Each row is a point. Any point is a mix of the corners, with weights that add up to 1. It lies inside the corners' shape when no weight is negative. Say inside or outside, and name the corners with a negative weight.

Corners:
(1): [ 23.3 -10.3]
(2): [  9.6 -19.9]
(3): [-22.3  28.7]
Points:
[-18.6  24.8] => inside
[20.9 -9.0] => inside
[20.9 -9.1] => inside
[ 2.0 -4.4] => inside
[-19.4  25.4] => inside
[ 5.5 11.0] => outside (2)
[ 2.9 -8.6] => inside
[-18.1  24.1] => inside

Corners:
(1): [  5.5 -22.5   4.7]
(2): [ 21.7  21.1 -28.4]
(3): [-10.5  -1.1  -3.4]
(4): [-21.8  21.2  26.7]
Points:
[-12.7 -13.2  18.6] => outside (2)
[-12.6  11.3  20.9] => outside (3)
[ 11.7  14.4 -18.9] => inside
[-13.3  22.4  20.5] => outside (3)
[ 15.2  12.2 -18.9] => inside
[-16.9  24.3   8.7] => outside (1)
[-17.6  17.7  20.3] => inside

Corners:
(1): [-23.6  20.8  45.7  13.8]
(2): [ 15.4 -26.2   4.4  37.5]
(3): [-3.8 -3.7 -5.3 22.4]
(4): [ 18.6 -12.6 -12.1   1.7]
(5): [14.0  4.7  4.3 19.0]
Points:
[ 12.7 -19.4   2.5  29.4] => inside
[-9.4  0.2 30.3 13.7] => outside (3, 5)
[-7.7  5.6 17.0  1.1] => outside (2, 5)
[ 8.3  1.7 14.0 14.2] => outside (3)

Corners:
(1): [-14.4 -11.0 -16.0  14.6 -26.4  -9.3  -0.3  21.9]
(2): [  9.0  15.4  22.4  15.0 -30.4  46.1  -8.5 -26.7]
(3): [  6.9 -16.2  27.6   7.5 -19.6  19.6   9.1  13.9]
(4): [ -9.2   7.7   4.0 -24.9  20.3  -9.2 -42.3   0.4]
(5): [ -9.8  16.7  18.7 -31.0  18.7   0.5  -3.9  20.3]
(6): [-14.2  26.0  13.1  -4.0  30.6 -17.0 -38.0   2.4]
(7): [ 20.9 -12.3 -29.3  18.4  16.1   9.2  21.7  15.8]
(8): [ -5.7  -7.6  30.1   5.0  -8.3  48.2  14.7 -37.6]
(9): [ 34.1 -20.0 -21.0  18.5 -23.0  -5.3  43.1   5.0]
Points:
[ 15.0  -8.5 -17.5  12.0   9.0   7.8  14.0  10.7] => inside
[ -5.7 -28.5  -5.1  -5.9 -23.8  -3.5  20.1  16.6] => outside (2, 6, 7)
[ 7.1  1.1  6.0  2.8 -7.8  9.2  4.2  1.6] => inside
[ 12.8 -15.0   0.2  14.4 -19.6  22.5  28.8  -2.5] => outside (4, 6)
[ 6.2 -9.8 -3.3  3.2  0.1  1.5  9.7  4.6] => outside (2)
[-0.1 -2.1 -0.4  5.5 -0.6  7.6 -0.4  1.6] => inside
[-10.8  -0.3   5.5 -14.7  11.0 -15.8 -17.2  16.4] => outside (2, 7)

Corners:
(1): [-14.4 -30.3  12.0   0.9  33.7   3.4 -30.8   3.9   1.4]
(2): [  9.7 -21.4 -25.0  -9.6 -11.0  -6.8 -26.0  29.2  19.7]
(3): [-15.5  11.7  49.0   0.2 -13.4 -12.0  29.9 -10.1 -29.2]
(4): [ 27.2  74.0   2.0  -4.3 -12.2  26.0  30.8  18.0   5.8]
(5): [  0.2  -0.1 -38.1  15.8   6.3 -36.2  -3.2  15.7   6.3]
(6): [ 32.1 -24.7 -17.0  19.7  -5.6 -37.7  27.9  17.9   3.0]
(7): [ -4.3 -20.3 -19.9  -1.1   3.1 -14.4   9.1 -13.4 -21.9]
(8): [  7.0  -5.5  -7.9 -32.1  11.6 -23.5   3.6  14.4   0.2]
(9): [-20.6 -20.6 -15.3 -20.1  12.1  -8.1   8.9 -18.4  19.1]
(10): [ 23.4  23.6 -22.4  10.7  -1.9 -37.8   3.9 -23.2   1.9]
Points:
[ 11.2   7.9 -10.9  -3.9   4.4 -19.9   3.8  -0.2   1.6] => inside
[ -6.8   1.9  -4.3   3.7  -1.1 -13.2  -3.2  21.3  -9.3] => outside (6, 9, 10)
[  2.7  -2.8  -4.2  -7.2   7.8 -15.4   1.1   5.0   4.6] => outside (7)
[13.6 19.0 -9.2 -5.3 -6.0  1.2  7.4 14.7  7.2] => inside
[  2.5  -4.9  -8.1 -20.3   8.0 -17.8   5.7   6.2   2.2] => inside
[ -6.9  -6.6   9.9   0.9   6.0 -12.9  23.8  -2.3 -15.3] => outside (2, 10)

Corners:
(1): [-10.7  -3.8  29.8 -21.2  24.4  16.7  32.0   0.6 -28.9 -13.8  16.8  18.1]
(2): [ -3.4  -3.2 -23.4  -7.3  16.8  14.2 -11.3   0.1   9.9  -5.9 -33.7  42.7]
(3): [ -7.1  17.5  -7.0 -14.0  28.6 -23.8   5.6 -10.8  26.2  22.1 -29.8 -16.3]
(4): [ 31.6  18.6 -24.9  21.9  -6.0 -33.9 -26.8  29.0  31.6  38.8  -1.3  30.9]
(5): [  1.4 -22.9 -27.3  40.2  42.4  10.8  -5.1 -19.1 -18.3  -7.5  30.7 -10.0]
(6): [ 10.6  20.3  17.3  45.3   3.9 -11.2  52.5  20.1 -18.0 -24.7 -34.8  10.0]
(7): [ 34.0 -17.1  14.7  -7.7  -1.5 -35.9 -36.0  -9.2 -13.3  12.6   3.7  -6.6]
(8): [ 37.8   0.4   9.9 -16.4   7.4 -15.0  21.4  10.4   7.1  -2.8  -5.1 -17.1]
(9): [ 16.4  -7.7  21.7 -15.2 -12.1  10.5   4.1  -0.5  26.8 -15.5 -22.7   6.3]
(10): [ -9.4  -1.2  -0.6  -5.9 -11.2  22.7  19.3   0.5 -20.7  17.0 -33.1  18.4]
(11): [ -5.9 -23.1   1.9  10.1  24.9   3.8 -10.9  28.5 -21.8   8.7   3.4  10.2]
(12): [ 34.8  -7.6   8.2  23.0  -6.5   1.7  33.1  -4.8  30.7  20.0 -11.5  30.7]
(13): [ 18.4  -9.3   6.2   0.5  44.7  -0.9 -36.0 -13.2 -10.0   7.9 -16.6 -19.0]
Points:
[ 10.1  -1.3 -11.2  21.2   9.1  -5.2  -2.8   3.3   1.6  19.3 -14.6  16.3] => outside (1, 8, 9)
[  9.4  -3.3   4.4   7.9   3.0  -0.6  12.9   8.5   0.8   1.2 -12.8  15.9] => outside (13)
[ 7.0  1.2 -0.1  6.1 15.4 -0.8 17.6  7.1 15.7 -3.7 -7.7 12.9] => outside (7, 10, 13)
[ 13.5  -0.4   0.5  23.9 -13.3 -16.5   3.6   8.7  11.5  21.4 -19.0   6.1] => outside (1, 2, 8, 13)
[ 12.9   0.4   6.2  -3.0  13.1  -1.0   7.0  -6.5   3.9   1.3 -12.3   2.7] => outside (11)
[20.4 -6.7  8.3 -3.4  2.7 -9.1 -1.0 -0.4 -0.2  5.7 -9.2  2.8] => inside
[ 12.2  -0.3   5.8   2.5  10.6  -2.5   9.0  -2.3   0.1   3.0 -13.6   8.9] => outside (11)

Corners:
(1): [-18.2   5.2  -5.9   5.4   6.4 -33.3 -59.0 -14.2 -20.0 -17.6 -27.5  33.7
  -0.3  41.5]
(2): [-12.0   0.6  15.8  10.5 -21.2 -21.5  15.7  20.7 -12.0   0.4  -5.2  -9.3
  -7.6  27.6]
(3): [  6.9 -20.0  22.8  23.1 -13.7 -26.7   6.2   8.8  32.9   4.5 -18.4  -9.0
   3.1  11.0]
(4): [-44.2  16.6   8.8   7.5   8.9  -7.5 -22.8 -12.0 -40.1   1.2 -35.7   4.7
  18.3   5.1]
(5): [  5.9  36.9  -3.5  20.0   7.3  -8.0  -6.2  27.0 -51.5  -2.4  -9.7  -2.3
  10.4   2.0]
(6): [ -2.4 -31.7  -1.4   7.4  -0.2 -20.2  -8.5  23.4 -27.2  21.7   3.6  23.2
   8.0   3.8]
(7): [ 26.4  -4.3 -12.8 -24.5  16.5   2.2 -19.5  -4.6  -8.1  24.9   5.1  11.4
 -29.9  11.2]
(8): [ -7.6 -19.3  14.1  28.0  41.0   8.2  17.5 -12.4  42.1  14.5  39.7  11.4
  -7.9 -13.5]
(9): [  5.0  23.1 -43.8 -53.3  24.8  -9.0  35.3  12.5  27.5   5.4  41.6 -36.8
  -2.9 -18.6]
(10): [  6.0  -8.0 -20.2  -9.9  13.7 -11.0   5.3  -8.0 -18.2 -10.9 -12.9 -32.0
 -21.4  17.0]
(11): [ -6.9  30.4  -8.8  17.0 -29.7 -19.0  39.3 -26.5 -58.3   8.2 -34.0  20.6
  -6.9  -5.9]
(12): [ 11.0   3.5  10.2 -10.4   7.8  19.9  -2.6  16.3  -2.1 -27.1   8.5  14.5
  23.4  26.3]
(13): [ 10.4   1.7  -3.9   5.3   9.3  -2.0  20.4 -11.3  10.1  19.8  26.6  -0.7
  12.0   9.4]
(14): [-12.8  -7.7  21.0   7.6  -8.2 -21.4 -25.6 -19.8  -3.7  -4.4  15.3   0.9
   0.4 -16.3]
(15): [ -0.4  35.2  54.9  -3.8   8.6 -40.1  42.6 -22.3  -1.1 -24.7  -5.5 -31.9
   4.3 -24.2]
Points:
[ -1.7   2.2  -6.7   3.8   6.2 -10.7  -9.1   4.2 -10.1   2.3  -1.0   5.2
   0.5  11.5] => outside (15)
[-10.1  -0.3  -2.6   1.2   2.6 -22.4  26.7   3.0   6.3   5.3   0.6 -11.1
  -2.1   7.7] => outside (5, 7, 12, 14)
[ -0.1   4.5   2.3  -1.6  -2.5 -15.0  -8.7   4.4 -17.7  -3.1 -10.2   3.5
   5.1  12.8] => outside (8)
[ -1.1   6.3  -3.7  -8.0   2.7 -12.5  -9.4  -3.7 -24.3   3.7   0.4   5.4
  -1.0   7.5] => outside (3, 8)
[ 0.1  5.2 -1.8 -2.7  8.0 -7.4  5.1  0.8 -7.9 -0.6 -3.8 -0.9  1.0 11.2] => outside (14)
[-10.0  12.2   7.5   4.1   4.0 -12.0  -2.8  -4.1  -8.1   0.3  -5.2   1.8
   7.3   5.4] => outside (6, 10)
[  7.9  20.9   7.4   8.3   2.5 -28.4  21.1 -12.3   8.1 -14.9   7.6 -24.5
 -11.6  -0.9] => outside (4, 6, 7, 12)
[ -6.2   0.2  -0.7   4.7   0.0 -11.2  -6.4  -1.7 -12.9   2.2  -2.7   5.3
   1.0   8.3] => outside (15)

Corners:
(1): [  0.1   6.3  10.2  41.5  -1.7  22.9   9.6   0.7 -20.1  -4.7 -20.8   9.1
   2.0  -5.7  -5.3  28.9  24.4 -14.0]
(2): [ 28.3   4.7  26.2  31.0   9.5   2.6 -16.2   8.9  -4.0  -4.4  13.2   4.7
  22.0  -9.2   3.1  -3.3   9.0 -11.2]
(3): [-33.1 -38.4 -18.3  -0.6  47.1  17.2   9.8  -2.9 -16.6   0.0  14.7  13.2
 -15.3 -14.3 -32.4  33.8  -4.4  13.4]
(4): [ 19.4  22.8   8.4  24.5 -21.9  25.4  -9.2  21.0   3.6  12.3 -21.1 -17.1
   3.0  16.0  -0.4 -22.0   7.3 -35.1]
(5): [ 26.2  -8.4 -14.6  27.6 -35.5 -32.9 -32.3 -20.9  10.6  16.1 -24.1   7.4
  12.0  -4.4  -4.4  -9.3 -30.7   8.6]
(6): [-13.3   9.5 -19.7  -7.8  -2.8   6.3  18.6   4.1 -35.8  -3.2  26.3  22.9
  -7.4 -37.6   1.5  14.3  14.9 -27.2]
(7): [ 21.9  -4.5 -36.3  -1.7 -11.5 -25.7 -11.3 -22.3  15.6  -5.5   2.1  33.8
  -3.1   9.5  10.8  -6.3  -8.6 -20.5]
(8): [ 26.1   2.4 -14.3 -23.3 -12.5 -35.3 -51.8 -36.3  12.6 -12.4  32.2   4.7
  -5.7 -16.6  34.8  12.5 -17.8  -4.2]
(9): [ 25.2 -14.8 -32.5 -21.5 -14.3 -57.0 -21.3 -16.2  16.2  -2.5   5.6  10.0
   2.4  11.8  19.5  46.0  -9.9 -13.5]
(10): [-24.9  16.6 -35.1   0.6  38.4  18.5  38.9   1.4 -15.5  -6.6   2.9   3.7
 -45.0 -33.8   9.4   6.5   5.5  10.0]
(11): [ 31.4  31.7 -19.8   2.6 -29.7 -34.6 -36.2 -16.1  -5.0 -20.5  17.6  25.8
 -18.3  -6.4 -12.4   6.2  -9.9  -8.9]
(12): [ 26.3 -30.6 -43.9 -12.5  22.3  13.5  36.1 -11.7 -15.0   3.0  12.7  16.9
 -12.5  -5.4 -10.1  20.6   5.0 -17.5]
(13): [-20.5  -7.2 -15.1 -16.3  53.4  25.3  22.9  -1.9 -40.7  12.1  -8.4  12.7
 -17.1   4.1   7.4  28.0 -15.0 -13.6]
(14): [ -7.4  32.4   7.1  26.4   4.8  19.6   9.3   4.9   2.8  -7.0  -3.1 -16.9
  11.9  17.3   3.2  16.4  -7.7 -11.2]
(15): [ 10.7  13.7   4.2  13.0 -38.6  -6.1  10.1   1.0  -5.9 -11.6 -13.4  -2.4
   8.2  16.6  44.4  -2.9  20.5  21.0]
(16): [ 15.8   0.0  25.2   5.2   6.7  14.9 -12.7  -6.4   9.1  11.6 -17.1   3.3
  19.9 -15.4 -17.9  -5.7   3.8  -5.7]
(17): [ 30.2  -7.8 -14.6  10.0 -42.1 -61.1 -47.5 -22.6 -16.1 -46.3  -1.2  14.6
  21.1  -6.9 -11.0  22.7   1.5  -9.0]
(18): [ 10.1  14.2  30.2  28.2   4.3   6.6  14.0  -8.8   2.1  -2.0  11.1   5.6
 -11.1  -4.9 -35.8   3.4   2.5 -50.9]
(19): [ 24.3  10.6  -3.6  20.0 -23.5  14.6  14.6   5.8  12.9 -21.9 -16.4  12.9
 -22.1 -13.7   5.6  -7.9 -14.9   3.1]
Points:
[  4.2   5.4  -7.9   8.5   0.0  -6.5  -3.9  -8.7  -5.4  -8.8   0.3  12.0
  -6.7 -11.8   3.0  13.3  -1.6  -2.8] => outside (4, 12)
[14.3  2.7 -0.7 14.3  3.9 -1.0 -4.6 -2.1 -4.4 -5.2  4.8  9.4  1.7 -7.3
  0.8  5.0  1.3 -9.6] => inside
[10.2  0.3 -6.9  9.1 -2.7 -5.1 -3.7 -8.4 -5.6 -4.4 -0.4 10.5 -0.3 -7.7
  2.8 10.1 -1.8 -4.2] => outside (4)
[ 3.7  8.0 -3.4 13.8  0.2  3.3  2.2 -0.8 -7.6 -5.0 -4.6  9.0 -5.7 -4.1
 -2.6  8.0 -2.1 -7.6] => outside (8, 12)
[  8.2   3.5 -13.4   0.9   5.6  -2.3  -3.2  -7.3  -5.2  -3.1   7.7   9.4
  -7.3 -10.6  -1.5   8.6  -9.1 -13.0] => outside (1, 15)
[ 18.1 -17.1  -9.8   8.1  -1.4  -4.7  -6.7 -10.6  -4.3   4.3  -0.2  13.3
   2.7  -7.9 -12.4  10.6  -4.7 -19.7] => outside (10, 11, 14, 15)
[  5.8   5.6   8.1  23.3  -9.6   4.0  -1.3   3.7  -7.4  -3.3 -14.1   3.4
  10.8   4.6  -4.3   7.9   4.5 -17.8] => outside (8, 10, 11, 12)
